Each row is a point. Examples show where two turns around zero, p and q, send a point. Where does a point land after both, in the order given? Backwards means that the second turn is done in reverse. Each puzzle has new turns, and all numbers are rounded.

Turn p:
[-36  31   8] => [-39   9 -26]
[49  7  2] => [ 48   5 -12]
[-50  -1 -40] => [-48 -43   2]
[ 36 -37  30] => [38 29 36]
Turn q:
[-13 -32   8] => [  0 -30  19]
[-43   5 -25] => [-20 -29 -35]
[  1 -45  10] => [ 14 -31  31]
[23  2 23] => [ 4 21 24]
[ 21  47 -72] => [ 34  30 -76]
[10 23 57] => [-33  38  37]
Where do these land?
p, then q: [ -9  20 -23] => [ 13 -28  -9]
p, then q: [-46 -18 -18] => [-33 -38  15]
q, then p: [ 76 -29  21] => [ 51  59 -30]
p, then q: [-50  22   8] => [-33 -31 -32]
q, then p: [-6 42 -8] => [-19 -28 -27]
p, then q backwards: [ 35 -37  20] => [ 49 -20  13]

Turn p:
[ -1 -18  15 -12 -28  20  -7  27] => [ -8 -18  10 -12 -43  11   8   4]
[ 12  24 -14  -5   7  11   7 -30] => [  1  29 -19   4  19  14  -7  14]
[ 17   6  -6  22   4 -20 -12  -2] => [ 17   0 -18  13   9  -9   8 -20]
[ -4  32  -7   4 -11 -40 -14 -17] => [ 19  34   6  28   7  -8 -10 -28]
[-10  -9  30  18 -12  13  24  12] => [ 18 -25  26 -10  -3  17  16  14]
[  7 -21  38  14  -8  13  14 -28] => [  5 -17  10 -17  17  46  13  -7]
[-13  -8  -2 -46  29  22  -7  24] => [-31  -3   1 -37 -16 -23 -29  20]
[  2  26 -13  17  -1 -16 -23   2] => [ 22   9 -15  25  -3 -14 -12 -13]
[ 17   4 -28 -10  21 -18  21 -14] => [-13  26 -13  -1  30 -20  15   4]
[-28 -37 -13  -2  -1  14  -3  26] => [-31 -37  15   6 -16 -14  -1  13]
Turn q:
[-19  12  -4  21  21  -3 -20 -21] => [  3  10   6  16  22 -24  20 -20]
[-14 -20  -3   9 -20  10  25  -6] => [ -6 -18 -11  27 -19  12   6   9]
[ 22  -9   9   9  16 -21  23   7] => [ 17   3 -12  -8  -9 -20  -7  31]
[ -2 -17  11 -36 -26  19  -2 -13] => [  9 -17  12  -7 -24  39   2 -16]
[ 14  40  -9  32  20  26 -15 -11] => [ -3  40 -15   4  44   2  23  -4]
[-21   0  25  10 -23   1  24   1] => [ -6   0  18  31 -20  11   2  21]
[ 14 -16 -12 -35  16   1 -40  32] => [  8 -14   1 -39  16   2 -43 -29]
[ 10  18  -8  31  -3 -22  -2  -6] => [-15  28 -11   3  -3 -26  10   5]
[ -5  -7 -10 -41  -1 -10   8  16] => [ -7 -33  13 -27  -7   5 -12   4]
Where do these land?
q, then p: [-13   6  -9   8 -29  -5   3 -10] => [ 5 -4 24 20  2 12  0 12]
p, then q backwards: [-15   8  22  22  -4  18   6 -15] => [ -3  -8  20 -18   8  28  11  10]
q, then p backwards: [-10 -26  18 -36   0 -10 -14   3] => [-21  -2  39   5  -4  -4 -17  18]
q, then p: [ 41  -5  16  -2 -20  32 -14 -13] => [  3  27 -34   4 -15  23  -5  33]
p, then q: [ -3   6 -19  19   3 -20  -5 -15] => [  6  13 -15   9  12 -24  13   3]
p, then q: [  4   1   1  -7  14   9  37 -12] => [  6 -14  15 -12  25   2 -12  22]
q, then p: [  6   7  18  -7 -13  -3 -14 -14] => [13 17  3 -6 -5 22  0  4]
q, then p backwards: [18 -9 12 19 17 -5 17 54] => [-26  35 -17  -4  35  31  -6  -4]
p, then q: [-10   6  21 -55  17 -11  -3  20] => [ -6   2  54 -27 -18   4   2 -18]
p, then q backwards: [ -9   7 -76  23   9   5  -4  -4] => [-22  -6 -15  69   7   0  29  14]
q, then p: [-10   0  -3  15   6 -10 -10   4] => [  8   1   4   9  13  -6  -4 -14]

Turn p:
[  8   3   4 -39   0   7 -18  -3  -6   9  -3] => [-12 -19 -16  -6  -7  23   1  -1 -23 -11  12]
[ 15 -26  26  37  -5  -2   9   5  -4  -7 -17] => [  9  -3  32  -6 -19 -37 -19  10  11  -2   1]
[-32 -37  -6  -8 -22 -26  17  -3   0  -7   0] => [-13 -19  20  -5   3 -14  21 -36  10  31  -1]
[  7   3   4   1  -6  11 -15 -19   5  25   8] => [ 20 -11 -13  -3  10   8 -16  -2  -3  -6  19]
[-30 -17 -11  -6   2   0  22  18 -10  14 -23] => [-14 -31   5  13   7 -11   7  -2   1  20 -32]
[ -6  15  17  -3   4  -7  -4  16 -28   4   9] => [ -3   5 -12  -1 -26  12 -10  10  -4  23  -7]
[  5   2 -22 -27  21 -11  -7 -13  31   1  35] => [  7  17 -11  13  24  17  37  -7 -22  -2  29]
[  5  21  21  11  -7 -12  10  -6  24  -2   1] => [  7  20  -7 -30  11 -16   0  10   1   3   5]
[ 17   6 -10   8 -10   0  24   2 -19 -12  -6] => [ 11   4  14  -9 -15   6   9   2  15 -10 -25]
[  2  24 -25   7  16   2 -32  13  12   5 -10] => [ -4  20 -29  25  11  -3 -12  -4 -15 -21 -10]
[  7  13  -4  -4  -1  14 -15  24  14  -6  17] => [ -9  13 -27  13  -6  -1   9  11   9 -13  13]
[  2  -6   6  22   8  24  10 -34 -18 -24  -9] => [  2   5  43  -3   8  17 -25   8  20 -10  -1]
Turn q:
[  0 -20  12  20  -8  -5  -9  -7  -7   9  21] => [  6 -15 -14  16  12   6 -22 -11  -6   9 -11]
[  2  20  11 -17   3 -25 -26  15  28   4  -9] => [ -3   4  13 -20  26   4  25  -4 -13  23  24]
[-18  33  -7 -21  41 -27   5  12  34 -12  -3] => [-13  28  38  -8  23 -18  27  17 -30  -8  21]
[  2 -12   7   9 -24  -6  25  13 -18  15   6] => [  4   5 -15  11 -25   6 -27 -17  -1   7  12]
[ -6   8 -23 -31   5  35 -25 -25   1 -34  13] => [ 11 -25   2 -14  17   7  21  37  19 -43  -7]
[ 17 -16  21   0   5   8   7  18  -3   5  -2] => [  4  -4  11  18 -15   8  -5   2   9  25   3]
[ 10 -18   5  22   3   0  18 -18   0  29   2] => [-17   0 -10  26 -12   8  -7 -23  -8   5 -22]
[-22 -11  -2  18   2   7  10  12 -24   6 -16] => [ -3   7   0 -12 -23 -11 -29   4  -2   7 -18]
[ -7 -20  -8  -6  -7  -7   8 -10  -3  -2 -16] => [-10 -14   8  -9 -12  -7  -8 -16   4 -10  -1]
[ 11  29  -9 -30  16  -6 -26  -9   5   9  11] => [  8  -7  -5  -9  13   8  43  15 -23  -5   8]
[  4  -1  11  14  -3 -12  17   3 -16 -13  -4] => [ 18  11   4   8 -10 -15 -13 -14   5   2  -1]
[ -3   3   9  14 -12  21  10 -16 -15  -8 -12] => [ 11  10  -4  -4 -11   7  -9  -7  21 -10 -23]
[ 33  -9 -10  22 -10 -12 -11  14   4  15   5] => [ -9  -8 -30  18   3 -12   6 -11   6  29   9]
[-23  16 -16 -14 -11  29  -4  -3  14 -21   2] => [ -6   8   2 -22  12  12  -1  26  19 -30   5]
Where do these land?
p, then q: [ 5 -8 -3  1  8 26  0  0 -9 -3  2] => [ -2   2   4   7  12   1 -15   9  17  12  -1]
p, then q backwards: [21  5 -9  1 23 15 13  6  7 -7 46] => [ 27  35   9 -19   8  21  10  13   6 -11  20]
p, then q: [  5 -16  29   5 -11  -2  20  14  -3  -7 -17] => [  1 -11  15 -12  -1  10 -13 -19  -9  13  29]
p, then q: [-22 -15  -7  -4  45   4  16  -6 -10  21 -16] => [  1  -2   6   5 -22  -8 -17   3  -8  42 -33]
q, then p backwards: [-41 -20   1  -4 -13   6  -9   2  -2  17 -16] => [ -8  13  27 -13 -12   2  -5 -19 -20  -4 -30]
p, then q backwards: [ 21 -14  -4  -9  -3 -14  -5  12  -5  -7  -5] => [  6   1  -9 -15   9 -10  17 -10 -13   7 -10]
q, then p: [  7 -18  10   3 -12  -3  12   0  15  -2  -2] => [  5   4   2   0  18  -4 -13  -2   6   5  20]
q, then p: [ 21  39  13  -9 -15  -1  -7  -1 -11   0  26] => [ 29  11   1   9  -5  17  21  21  12 -28 -11]
q, then p backwards: [-76   7 -13   4  -9 -10 -23   6  -8  -2  -1] => [  9  36  41  -1  -1  -4  -5 -35  16   7 -47]
p, then q: [  0  46  -9   2 -12   1 -40  12  19  -5  -7] => [ -3   6 -16 -30  17 -31  19  24  -2 -33   0]
q, then p: [  4  -9  24 -10  18  -3  -4 -22  -4  -4  -7] => [  3 -14  24 -17  -6  -9 -14  15  -4  -6   3]
q, then p: [ 16 -13 -11  -2  -9  -9  10   3  14  11  -5] => [  7   0   4   2  17   1   0 -13  15  18   7]
q, then p: [ 18   3  -9  -7  -8   0  18 -12   5 -13 -15] => [  0  13   9 -22  15  -6  13  -4  13   1   7]
p, then q backwards: [ 22  14 -12  29  -2 -12   0 -15  -7   1  19] => [  0  26  26   6 -10   1  16  -3 -19 -19   1]
